Each row of a before or after table is a point. The points were changed in one or more steps. Then noise was added and the rows were shuffled. The steps act on columns, c1 being the first. Write out the steps. A step turns or swaps two columns, mirrors them in a line or flattens them onto one, adds a multiple of one to another, or multiplies or shifts one. Angles are multiples of 10 degrees, from the lower column toward the higher: turns from -170 to 170, lines from 10 to 170 but not 90. Use the fewest steps. Two steps may share a column if one is a turn and the other turns, adds or multiplies; they go together, in the order done. Otherwise the lowest column goes first.
In the rows, 128 means zero.

Before (8 x 2):
[[153  95]
 [ 68 144]
 [ 72 165]
 [ 88  52]
 [154 124]
 [118 128]
 [124  85]
 [ 86  84]]
After (8 x 2):
[[106 159]
 [136 133]
 [107 111]
 [ 86 135]
 [183 156]
 [106 211]
 [196 137]
 [133 190]]
Steps: turn c1 and c2 by -140 degrees

Before:
[[127 143 108 135 149  96]
 [122 137 145 151 128 118]
 [123 135 154 124 122 110]
 [134 134 154 102 137 137]
 [ 68 138 120 133 152  96]
 [134 123 122 117 124 123]
 [129 138 157 101 123 116]
 [130 121 140 109 137 127]
 [121 120 140 161 126 136]
 [131 144 132 122 125 133]
 [133 113 156 160 132 115]
 [115 136 147 111 122 137]]
After, 12 rows:
[[116 134 111 151 134 141]
 [  7 149 125 132 100 152]
 [101 117 113 109 139 130]
 [137 148 102 159 135 121]
 [135 115 124 122 133 141]
 [140 134 134 117 131 129]
 [114 124 119 160 134 116]
 [125 148 140 134 101 157]
 [118 140 107 125 144 145]
 [133 131 113 110 125 121]
 [142 118  99 102 132 127]
 [129 132 102 102 142 143]]
Steps: multiply c1 by 2; turn c2 and c6 by 120 degrees; turn c3 and c5 by 160 degrees

Before:
[[ 65 100 124 146 153 119 169 116 106  77 164]
 [108  69  81 154 184 143  71  91 183  87 124]
 [126 100 138 140  94 182 122 104 134  88 131]
 [128 123 148 184 157 198 108 160 158 165  98]
 [113 184  73 183  73 120 152  62 144 198  94]
 [107 108  86 143  65  85 148 149 149  65 134]
 [163 109  97 149  75  97 183  82 121 131 184]
 [112 127 207  89 187 135 117 108 172  56 155]
 [166  64 206 171 161 120 110 152  52 181  56]
 [128 100 180 138 134 140  83  96 116 195 155]
 [112 170  69 175 147 167 111 110  86 126 168]]
After, 11 rows:
[[ 67 139 115 188 154 153 169 118 101 120  87]
 [139 175 159 121 141 170 105 100  93 166  62]
 [165 121 126 119 155 182 109 133 173 195 167]
 [110 152 198  56  76 125 146 176  77 208 129]
 [123 100 169 196 186 148  73 196 124 138 114]
 [147  62  93 128 155 108 111  51 108 181 232]
 [ 86 147 158 191  60 107 154 133 155 123 104]
 [136  73  68  92 128 133  85 131  92 164 130]
 [149 114 121 147  76  87 189 146  84 146  63]
 [140 122 120 173  97 182 118 143 110 126 134]
 [122 149  52 168 183 143 114 170 134  70 149]]
Steps: turn c1 and c6 by -30 degrees; turn c4 and c10 by 70 degrees; turn c2 and c4 by -30 degrees; turn c3 and c11 by 150 degrees; mirror c8 and c9 in the line at 60 degrees

Before (12 x 20):
[[ 96 125 100 125 164 108 119 136  99 161 153 152 199 117 164 190 139 121
  131 145]
 [133 137  96 175 199 126 132 138 121 141 120 151 101 119  98 158 199 132
  158 118]
 [112 135 139 148 165 154 131 109  86  91 130 182 176 161  82 140 174  98
  105  60]
 [124 159 144 130  99 142 137  86 168 112 154 123 122 117 107 138 145 131
   74 159]
 [159 208  98 118  78 136  96 161 115  83 135 137 187  14 131 127 115 140
  140 139]
 [117 151 126 164  45  99 220  73 104 142 138 154  99 119 161  84 216 142
  141  50]
 [121 119 113 153 186  51 155 153  98 113 142 118 115 142  71 181 180 190
  137  91]
 [139  79 197 130 124 144 131 151 145  86 118 117  73 163 149 114 201 202
   59  83]
 [132 185 143 134 174 143 100 128 115 100 156 109 174 134 150 115 148 146
   94 137]
 [123 116  81 138 113 200 154  93 116 134 153  89 158 109 178  81 135 152
  145  66]
 [163 144 155 157 127 103 175 143 144  81 136  89 155 133 173 127 249 109
  132 141]
 [128 150 188 114 171 112 161 151 122  75 163 123 122 141 111 124 216 116
  131 140]]
After:
[[112 149 123 163  46  97 220  71 103 132 139 103 102 117 162  87 161  96
  140  49]
 [127 118 114 151 187  52 155 153 100 109 142 145 117 126  70 184 158 156
  136  90]
 [143 183 142 133 175 142 100 129 116 114 155 147 173 134 149 116 138 134
   97 137]
 [130 136  96 174 198 127 133 139 118 132 121 104 103 119 101 158 153  95
  157 118]
 [121 116  80 136 113 199 152  94 115 128 155 146 157 167 177  80 135 145
  144  67]
 [130 159 145 129 101 146 137  84 165 126 154 125 121 139 107 138 133 123
   76 159]
 [152  80 196 131 123 144 131 148 145 114 119 161  75 108 147 112 166 158
   64  81]
 [146 148 189 115 171 112 161 152 119  77 166 141 121 121 113 123 155  71
  130 140]
 [ 88 125 100 124 165 107 118 137 100 145 152 102 199 120 163 188 131 118
  132 144]
 [176 143 155 158 126 104 174 145 145  94 137 161 154 149 175 128 167  51
  130 140]
 [126 136 140 148 168 153 131 108  86  96 131 109 177  69  83 140 137  78
  103  58]
 [171 210  96 116  80 135  97 162 113  92 139  48 187 208 130 128 127 145
  138 141]]
Steps: turn c1 and c10 by 20 degrees; add -0.3 times c19 to c10; turn c12 and c14 by -140 degrees; turn c17 and c18 by -30 degrees; multiply c17 by 0.4

Before, 11 rows:
[[105 157 171 165 125  91  64 191 166 106  84 166 176 158  99 159  93 168
  145  80 168 126 102 173 108  89 116  85 171 108 128  88 193  96  84 161
   81 177 176 147 121 108  95  81 160  79 112 155]
 [168 131 166 155  46 115  88 151 106 136  88 116 103  96 146 136 121  77
  133 189  74 146 109 144 155 160 100 171 131 182  96 120 160 162  84 134
  147 102 165 183 185  75 120  99 117 185 171 113]
 [176 140 108  95 121 110 130 115 125 181  79 125  98 145 158 134 206  91
   92  94 163 190  96 187 167  82 118  75 161 104 160 131 122 188  90 115
  144 140 173 127 189  65 104 167  76 116  63 135]
 [ 93 124 107 111 141 138 116 156  87 127 183 103 156 153 145 135 121 107
  154 119 157 181  79 111 189 167 193 181 176 185  80 118 230 147 136 132
   52 118  88 174 129 142 195 106 149  74 102  84]
 [109 102 125 103 109 123 136 178  68 172 136 104 157 148 152  94 119 104
  144 115  82 112 154 142 122 132 127 161  71 201 140 102 127  91 149  83
  103 164 133  87 116 101 104 183 132 102  65  80]
 [120 177 116 179  86 160  65 123  88 132 127 163 126  75 158 150 125 128
  132  85 135 110 104 119 111 146 145 177 156 107 143 146 128  93 136 110
  120 103 111 173 170 129 108 174  97  91 104  83]
 [ 97 123 160 181  50 145 141 158 177 203 176 110 144 113 127  92 115 182
  120 162  80 114 178 222 148 185 167 174 173 119  86 166 204 175 144 112
  102 111  91 157 115 174  93  98 117 163  83  82]
 [ 73 200 127 125 163  86  90 148  94 114 120 140  78 112 108 169 140 185
  115  94 137 119 139 130 113 127 183 177 131 134 159 151 141 157 154  76
   98  77 184 171 148  62 130 152 103 146  94 185]
 [ 96  87 215 178 154 133 104 173 109 111 108 146  98 164  87 185 101 176
  103 136 188 111  82 110 162  77 143 104 124 187 114 123 171  92 163  91
  113 149 110 133 133 138 108 177 185 135  76 139]
 [164 113 137  97 155 143 134 114 155 137 145 146 166 123  74 112 146  89
   66  99 150 104 147 127 132 124 175 103  86 108  99 105 125 142  61 147
  137 117 139 147 123  53 186 135 161  74 143  93]
 [ 79 200 171  82 154 164 123 115 143 120 147 129 152 136  70 133 162 107
   88 175  93 188 191 205 115 118  96 125 162 181 156 195 121 135 132 159
  132 155 112 173  88 159 166 115 100 175 138  83]]
After:
[[ 73 205 116 124 161  85  92 148  92 113 122 121  71 108 111 170 139 189
  114  92 107 119 139 129 114 125 182 175 136 139 161 150 140 160 171  78
  101  79 181 169 109  62 129 154 101 145  93 170]
 [113 103 149 104 115 125 138 177  68 172 136 132 160 141 153  93 116 106
  148 119  51 119 153 139 123 129 125 164  70 200 137 103 127  96 121  86
  106 168 129  83 148 100 106 182 128 107  60  92]
 [102 157 104 164 126  93  64 192 164 106  83  80 177 134  94 156  93 168
  146  76 136 125 102 173 105  89 114  85 168 107 131  88 193  94  37 161
   79 177 168 149 156 107  94  83 159  74 115 141]
 [177 139 130  95 118 111 128 109 123 184  78 150  99  65 157 133 202  91
   91  92 132 192  99 190 169  80 116  73 163 104 167 133 123 191  77 116
  144 141 179 123 146  65 104 170  76 117  60 136]
 [170 128 149 160  45 110  87 152 105 138  89  90 105  71 145 134 120  77
  132 185  48 147 108 144 159 161  98 175 132 180 101 121 159 164 142 132
  141 103 168 184  96  79 118  99 123 187 170 118]
 [165 115 108 100 155 147 133 113 155 136 147 115 169 136  75 112 146  93
   69  99 120 108 150 128 136 122 177 104  83 115 101 102 127 142   5 152
  134 118 140 149 119  49 191 133 161  77 139 104]
 [ 95  87 125 183 154 131 106 171 106 113 109  42  96 121  85 187 101 178
  106 138 161 108  87 107 159  73 143 104 123 185 114 120 169  93 169  95
  112 151 108 131 164 135 110 180 188 140  82 134]
 [120 175  89 176  91 157  68 124  83 133 128 133 122  85 161 150 126 125
  137  85 104 112 101 123 110 148 145 177 156 107 140 144 128  91  97 109
  122 103 114 174  76 130 112 177  98  91  98 100]
 [ 81 201 134  78 157 164 119 117 145 118 150  85 148 166  71 134 162 107
   89 176  64 190 189 207 116 116  97 120 162 178 155 195 122 134 181 155
  133 152 115 175 140 162 162 114  98 179 138  94]
 [ 97 122 150 182  54 142 141 157 177 205 172 101 146 139 123  95 114 183
  118 158  48 114 178 220 145 184 167 175 174 118  84 167 203 177 183 107
   98 108  92 161 114 173  94 100 116 164  80  98]
 [ 94 124 147 115 138 139 119 156  90 123 180 150 154 125 141 133 119 110
  155 114 131 180  78 108 189 168 193 180 176 184  81 117 231 150  82 132
   52 116  89 173 150 142 195 109 151  74 103  98]]
Steps: mirror c3 and c12 in the line at 140 degrees; turn c14 and c41 by 90 degrees; shift c21 by -30; add 1 times c46 to c35; multiply c48 by 0.7

Before (12 x 64):
[[135 113 120 143 132 109 123 133 139 129 126 128 125 126 114 135 127 121
  135 138 127 126 130 117 126 119 137 153 128 137 157 115 139 124 157 123
  132 130 130 131 121 141 123 136 123 123 124 135 131 121 110 146 132 134
  136 124 136 126 136 120 138 148 132 130]
 [153 127 136 141 119 144 136 139 144 123 134 137 122 121 117 121 129 133
  138 143 135 109 140 137 117 131 141 129 130 133 127 119 127 139 130 127
  137 135 129 135 123 115 127 126  92 116  93 129 128 116 109 131 138 130
  119 140 114 129 129 117 117 119 135 129]
 [125 129 123 134 126 144  92 136 142 126 141 138 117 127 117 128 128 136
  129 145 139  71 128 128 119 122 134 125 123 143 128 116 125 140 134 135
  135 122 132 128 122 137 117 132 137 131 133 114 124 126 124 128 152 132
   87 133 122 153 127 115 135 126 135 134]
 [119 129 124 135 122 137 124 129 137 124 131 138 130 132 115 125 118 128
  139 139 129 118 138 123 123 133 138 122 122 131 142 118 144 139 138 132
  126 133 132 123 120 132 125 123 130 123 129 127 153 128 130 127 136 138
  134 140 119 126 135 122 133 144 131 104]
 [150 133 120 131 134 132 142 127 132 131 136 132 120 132 112 124 130 124
  141 139 134 111 135 117 143 135 128 123 132 126 143 140 143 140 161 128
  129 122 128 131 131 140 127 122 132 133 130 134 137 126 115 156 129 104
  135 116 113 130 140 115 132 114 133 115]
 [118 128 124 134 136 139 133 125 136 124 122  76 123 126 115 122 133 132
  141 133 128 128 133 125 144 157 128 122 133 133 120 119 119 137 126 135
  134 135 131 132 116 141 114 128 141 112 132 131 152 119 130 141 136 130
  130 130 114 123 130 128 120 138 107 135]
 [118 138 127 141 136 135 109 128 143 136 130 127 131 106 139 125 129 126
  108 113 133 125 115 135 117 132 128 120 134 133 120 132 142 124 128 133
  109 109 132 122 119 136 124 113 132 120 103 135 123 117 152 147 131 140
  130 135 116 124 140 141 139 125 132 134]
 [113 127 122 135 125 140 131 140 143 129 137 136 131 129 139 135 129 128
  129 138 137 125 133 132 122 135 129 121 136 125 133 139 147 118 125 133
  125 133 133 131 128 122 125 121 116 134 136 126 125 122 150 134 136 119
  122 122 163 124 138 114 138 132 131 101]
 [120 124 129 131 107  90 136 139 144 126 134 118 119 113 112 136 129 123
   85 110 136 126 139 118 117 124 128 123  97 126 125 114 133 132 127 114
  135 136 127 122 130 141 127 119 139 112 119 132 134 130 109 137 128 129
  110 141 119 125 130 113 128 117 124 132]
 [121 130 122 111 104 123 131 131 123 123 126 135 141 130 113 129  96 148
  132 148 138 123 134 117 142 120 131 122 135 124 120 117  92 139 125 121
  133  82 128 132 119 143 124 115 137 113 128 113 135  99 120 127 138 137
  132 143 130 148 132 118 128 119 127 135]
 [118  91 121 106 137 118 140 138 132 122 131 132 114 134 115 124 129 133
  139 148 140 126 134 139 147 123 129 120 129 129 123 121 148 131 129 136
  131 125 131 133 120 131 109 116 133 125 135 130 142 128 124 132 129 134
  124 141 117 124 129 125 134 123 118 138]
 [115 119 120 140 124 125 126 100 145 149 123 131 119 134 168 126 133 121
  130 133 124 123 138 119 132 125 134 131 129 123 123 116 143  76 125 126
  127 126 124 127 143 105 124 112 129 121 135 131 127 121 152 128 129 130
  130 138 117 134 129 114 133 116 131 132]]
After, 12 rows:
[[114 128 133 134 126 140 132 139 143 128 136 136 128 130 140 124 129 129
  133 138 130 126 133 131 123 135 129 120 137 126 133 139 147 119 137 133
  129 133 134 131 126 121 125 121 117 135 135 126 126 124 149 135 135 119
  122 120 162 134 139 115 136 132 131 101]
 [135 114 150 143 131 109 121 133 138 128 127 128 128 124 114 119 127 121
  130 138 100 125 131 119 126 119 136 152 127 136 158 115 139 124 122 122
  123 129 130 132 120 142 124 137 123 123 123 136 133 122 109 145 131 135
  136 123 136 129 135 119 138 147 133 129]
 [118  91 162 106 137 117 144 138 131 122 131 133 130 134 114 121 130 134
  123 149 124 126 134 136 147 123 129 119 131 129 123 120 148 131 139 136
  125 124 132 133 120 131 109 117 132 125 135 126 141 127 126 131 132 134
  122 148 117 129 130 125 134 122 118 139]
 [119 129 161 134 121 137 123 129 136 124 131 138 120 132 115 131 117 127
  120 139 119 117 138 124 122 133 138 122 122 130 141 118 144 139 126 133
  128 133 133 122 119 131 126 123 129 123 129 130 151 127 129 126 136 138
  134 138 118 131 135 122 134 144 130 104]
 [120 124   5 132 108  91 133 139 143 126 134 118 122 113 112 117 130 123
  172 111 129 126 139 116 116 126 127 122  96 125 125 115 134 131 136 114
  121 136 127 121 130 141 127 119 138 113 120 129 136 130 109 136 127 128
  111 139 119 126 131 113 127 117 124 133]
 [120 129 142 110 104 125 123 131 124 122 125 135 110 130 113 135  96 149
  129 148 128 122 134 119 142 120 130 123 137 124 120 117  92 139 138 122
  135  82 128 132 119 143 124 115 137 113 127 113 136  99 121 127 139 137
  132 132 129 109 131 118 128 121 127 135]
 [151 133 168 131 136 133 141 126 133 131 135 131 144 131 111 126 130 124
  121 141  95 111 135 112 143 134 127 123 132 128 143 141 142 140 129 126
  130 122 128 131 132 140 127 121 131 132 130 129 137 126 115 156 130 104
  135 123 113 126 139 115 133 115 132 116]
 [116 119 137 141 124 125 124 102 144 149 122 131 127 135 168 125 133 121
  134 132 132 122 138 121 132 124 132 131 128 124 123 116 143  77 124 126
  133 125 124 127 143 104 124 111 129 119 135 131 128 121 152 129 128 131
  130 141 118 123 128 114 133 116 131 132]
 [154 126 153 141 119 145 137 141 144 123 134 137 127 120 118 129 129 133
  111 143 125 108 139 134 118 132 141 129 131 134 126 117 126 138 134 126
  121 135 128 135 123 115 127 126  91 115  94 126 127 116 109 131 137 130
  120 144 115 122 128 116 117 118 135 129]
 [118 138  71 141 136 136 116 128 142 137 130 128 123 106 139 132 129 126
  150 112 126 125 116 140 118 132 127 121 134 134 120 132 142 125 132 133
  142 109 133 121 120 136 124 113 134 121 104 141 124 117 152 147 131 140
  130 132 117 141 140 141 139 126 131 133]
 [118 129 166 134 134 139 133 125 135 122 123  76 133 125 114 129 135 134
  117 133 131 128 132 122 144 157 127 122 132 132 122 118 119 136 128 136
  119 135 129 133 117 140 115 129 142 112 132 131 151 118 129 140 136 131
  131 136 112 131 130 127 120 137 108 135]
 [126 128 132 134 125 145  92 135 142 127 141 138 131 127 117 120 127 135
  131 144 119  71 128 141 119 122 135 127 124 143 129 117 125 140 138 135
  134 122 131 127 122 137 117 131 136 132 133 128 123 126 124 128 151 132
   87 137 122 103 127 114 135 126 135 135]]
Steps: multiply c19 by 3; turn c3 and c19 by -110 degrees; turn c7 and c48 by -20 degrees; turn c7 and c24 by -20 degrees; turn c13 and c16 by 140 degrees; turn c13 and c56 by 40 degrees; turn c21 and c35 by 100 degrees; turn c37 and c58 by -150 degrees
